Rows are points. Each copy is the shape, with its points in the same order, turned, moved and blurred by noise. Some copies are also mirrored. Which?

Shape, 6 rows:
[[-11  65]
 [ 21 -32]
 [ 17  -2]
 [-37 -47]
 [-40  46]
 [ 10 -48]]
Copy 1:
[[-16  72]
 [ -1 -30]
 [  1  -1]
 [-61 -38]
 [-48  51]
 [-17 -47]]
Copy 1 is: only turned
Copy 2 (6 x 2):
[[ 25  34]
 [-26 -46]
 [ -7 -30]
 [-75 -23]
 [-15  48]
 [-46 -60]]
Copy 2 is: only turned
Copy 3:
[[-63  26]
 [ 37  24]
 [  4  33]
 [ 31 -28]
 [-53  -5]
 [ 55   7]]
Copy 3 is: only turned

Shape, 7 rows:
[[ -8 -38  -1]
 [ 19  38  -7]
 [ 17  46  -6]
 [ 54 -18   3]
 [ 39  19  41]
 [-15  34 -56]
 [-49 -17 -72]]
Copy 1, 7 rows:
[[  7 -59   6]
 [ 16  17 -21]
 [ 22  26 -24]
 [-31 -25 -43]
 [-45  15 -15]
 [ 71  -4 -25]
 [ 81 -60  -8]]
Copy 1 is: mirrored
Copy 2:
[[ 22 -16  19]
 [  0  29 -35]
 [  2  36 -33]
 [-25 -30 -14]
 [-47  24  -3]
 [ 63  26 -38]
 [ 95 -10  -2]]
Copy 2 is: mirrored

Shape, 11 rows:
[[ 43 -45 -56 -89  54  -7]
 [-12  36  28   5  -1 -81]
 [ -3  29  -6  22  18 -32]
 [-56  -6  40  -5 -19  25]
 [ 86 -25  45 -37  41 -16]
 [-22  28 -33  43 -17 -13]
 [-42 -43  -8  23   9 -22]
 [-58  18  11  44   4 -30]
 [ 12  -1  10  29 -58 -40]
 [ 60 -55 -30 -42  36  18]
 [-10  26 -11  17 -21 -33]]
Copy 1 (11 x 6):
[[ 95   3  15  26  36 -67]
 [-41 -29  64 -19  29   7]
 [ -6  -8  28 -11  20  40]
 [-39 -21 -64 -46  37  18]
 [  8  57  34 -17 -22 -77]
 [ -6 -25   1  16  20  84]
 [-10   0 -15  22  71  18]
 [-37 -18   9 -28  53  72]
 [-46 -35  -1  42 -15  27]
 [ 68  36  -5  27   7 -46]
 [ -8 -35  21  10  16  43]]
Copy 1 is: mirrored
Copy 2, 11 rows:
[[-26 -92  75 -18  30  37]
 [ 11  56   3 -40  44 -42]
 [-20  43   3 -27   6   1]
 [ 33  38  23  56 -29 -17]
 [-74 -43  33  16  46 -55]
 [  3  50 -34 -15  -8  31]
 [  9  42  24  32  40  41]
 [ 17  88   7  -4   7  10]
 [ 19  24 -51   4  42 -16]
 [-56 -68  31  27  31  26]
 [ 13  31 -22 -21  13  -3]]
Copy 2 is: mirrored

Shape, 12 rows:
[[-33  16  16  59 -90  -2  22 -63]
 [-34 -23  -9   0 -26   3  13 -49]
 [ -2 -12  12  28  44 -28  10  32]
 [-19 -10  14  20  45  51  22  45]
 [ 25   3  39   4  40   6 -74   9]
 [-35 -24  33  13 -62  10  17   9]
 [ 20  10  29 -13  37  17 -16  54]
 [-77  38 -22  19 -34 -10   0 -50]
 [ 29  13  21  10  22  32  18  32]
 [ 12  23  37 -26  28  -8   1  21]
 [  7  -6 -27  21 -78   5   3 -16]
 [-25   9  -4  26 -64  -5 -13   9]]
Copy 1:
[[  5  12 -21  42 -57  76  13  47]
 [-21  25 -13   5 -24  26 -31  -2]
 [ -9 -34   7 -52  31  -7  35 -23]
 [-19 -32  66 -10  -7 -21  22 -55]
 [  4   0   7  16  80  20  38 -67]
 [ 14 -11 -27  16 -56  25  13 -27]
 [  7 -46  20   8  49 -39  36 -63]
 [-77  31 -25  37 -31  23  22  27]
 [  8 -52  38  19  27 -11  22 -30]
 [-21 -46  -9  19  46 -13  11 -37]
 [ 33  26 -21  39 -20   5   3  26]
 [  1  21 -36  30 -33  16  45   0]]
Copy 1 is: mirrored
Copy 2:
[[-95   6  35   8  83 -34  12   6]
 [-73  20 -15  17  12  -5   3  -3]
 [ 32   4  17  32   4  27  40  11]
 [ 34 -18  -3  44  -7  33 -10  65]
 [ 56  41 -40  11   2 -42  44  37]
 [-39 -28 -26  16  67   9  10   7]
 [ 71  11 -29   3   2   8   7  30]
 [-65   8  26  52  27 -48 -20 -21]
 [ 37   9  -1  -7  16  26  -1  56]
 [ 43  40 -17   3  25  13   3   4]
 [-64 -23   3 -46  30 -23   6   3]
 [-28 -39   3   2  48 -38  12  -8]]
Copy 2 is: mirrored

Shape:
[[-23  -2  30  23   1 -16  21  29 -35  -7 -41]
 [-36 -40   5 -35  43  19 -21  13  21 -34  -6]
 [-10  39   1 -28  62 -23   3 -27  15   5  11]
 [  4   7  13  -5 -41  50  45  65  13 -64  36]
 [  2  33   9 -28   5   3  16  53 -41 -12 -11]
 [ -1  34  30 -32  24  71  20  19  57 -14 -10]
 [-26  -5  12  40  23 -48 -11  40 -11  20 -19]
 [ 31 -28  15 -15  47 -23 -10 -36 -50  11 -39]
 [-34 -48   8 -35 -15  11  17  24  23   7 -15]
 [ 44 -23 -23  15  48 -17 -23  -2 -40   3   9]
 [ 12  -9  59 -14  19  13 -44 -42   1  12  19]
 [-39   1 -23 -20  16 -29   8  18   3  33 -15]
 [ 32 -22  -4  -7  20  40  17  19  -8   4  21]
 [ 12 -36 -25 -28  40 -34   0  10  55 -22  24]
 [ 27  -6 -32  -6  12  26 -33 -54  14  16 -13]
 [-29   1 -11 -54  -6 -25  -8  39  48  21 -39]]
Copy 1:
[[ 58  16  25 -44   2  19  -4 -16  -1  31 -36]
 [  9  53 -28 -33 -40 -46 -36  17  25  48 -41]
 [-13  20 -66 -24   1  16 -30  26 -19  -1 -35]
 [ -5 -13   8  21  -1 -27  51 -22  43  95 -65]
 [ 31   8  -6 -34   3  10  33   5   9  24 -88]
 [-22   3 -25   7  -8  22 -27  44  64  71 -59]
 [ 43  19  -2 -72 -24  19  11 -15  -3   4   3]
 [ 26  66  24 -25 -12   5 -32  37 -45 -26 -47]
 [-10  28  20 -44  -8 -35 -32 -21  50  30 -44]
 [ 11  34   9 -19 -47 -15  22  39 -46 -22 -27]
 [  3  73 -16  33 -36  23 -30   4  19 -15 -27]
 [  6   0 -19 -73  -3 -12 -20  -5  14 -11 -36]
 [-24  11  22  -2 -45 -12  10  20   3  23 -57]
 [-49  46 -32 -43 -11 -49   3  21  -3  27  -2]
 [ -3  13   2  19 -19 -26 -35  58  13 -37 -15]
 [ -7  27 -20 -83  27 -19 -15  12  68   5 -34]]
Copy 1 is: only turned
Copy 2 (16 x 11):
[[-32  33  27  30  25  13  10  10 -37  18  43]
 [  7 -19  11  58  -4   4  23  14 -18  38 -52]
 [  4   5  30  -5   3 -26  61  14  42  39 -11]
 [-11  -7  23   7 -67  75  12 -40 -47 -27  -4]
 [-31  21  22  21 -30 -11  43  10 -35 -23  28]
 [ 29  15  47  49 -54   8  34 -60  11  13 -18]
 [-23   0  14   7  69 -10  29  -3 -37  21  31]
 [  6   7  13  31  12 -47 -13  67  16  36  38]
 [ 18  25  -9  52  16  26   5  -3 -18 -11 -32]
 [  2 -43  22 -15  10 -47 -10  46 -10  11  21]
 [ 26   6 -32   5 -22 -31  -5  -9  10  71   9]
 [-13  27  13  16  48 -15  40   9   0 -12 -23]
 [ 35 -10  30   0 -28  -9 -11   6 -23 -12  -2]
 [ 29 -58   2  17  23  20  40  17  23  -1 -31]
 [  3 -11  16   8  -1 -46 -41  -3  51  16 -21]
 [-10  17 -13  64  38  -5  52 -24  15 -31 -23]]
Copy 2 is: mirrored
Copy 3:
[[ 13 -16 -44  33 -32  25   4   5  20  -7  22]
 [ 92 -21  27  27  -3  12  12  27 -18   1 -13]
 [ 55  18  21 -10 -16 -38 -11 -45 -12  20   4]
 [-11 -49  18  33  27  11  63   3 -24 -83 -13]
 [ -2 -46  -5  12 -39 -13   7 -11  19 -25 -19]
 [ 59 -32  43 -34  18 -13  36  -3  14 -56  29]
 [ 13  -8 -14  61 -30   6 -29   2   6  23  48]
 [ 46  27 -43   1 -11 -19 -13  22  40  49 -27]
 [ 49 -55   2  19  11  22  46  22 -15  26  15]
 [ 10  34   9  44   3 -28 -21  19  35  34 -34]
 [ 49  -3 -12 -24  57  -9 -45  11  -3  12  -2]
 [ 29 -26  17  22 -35   5  13 -20  -5  50  25]
 [ 19 -15  21  28  38 -17  29   5  35  -2 -21]
 [ 54   8  40  42   8 -49  32  19 -45  27   5]
 [ 24  36  40 -35  27   6   6  24  18  44  -7]
 [ 36 -57  29  -7 -41 -12  27  23 -28  38  45]]
Copy 3 is: mirrored
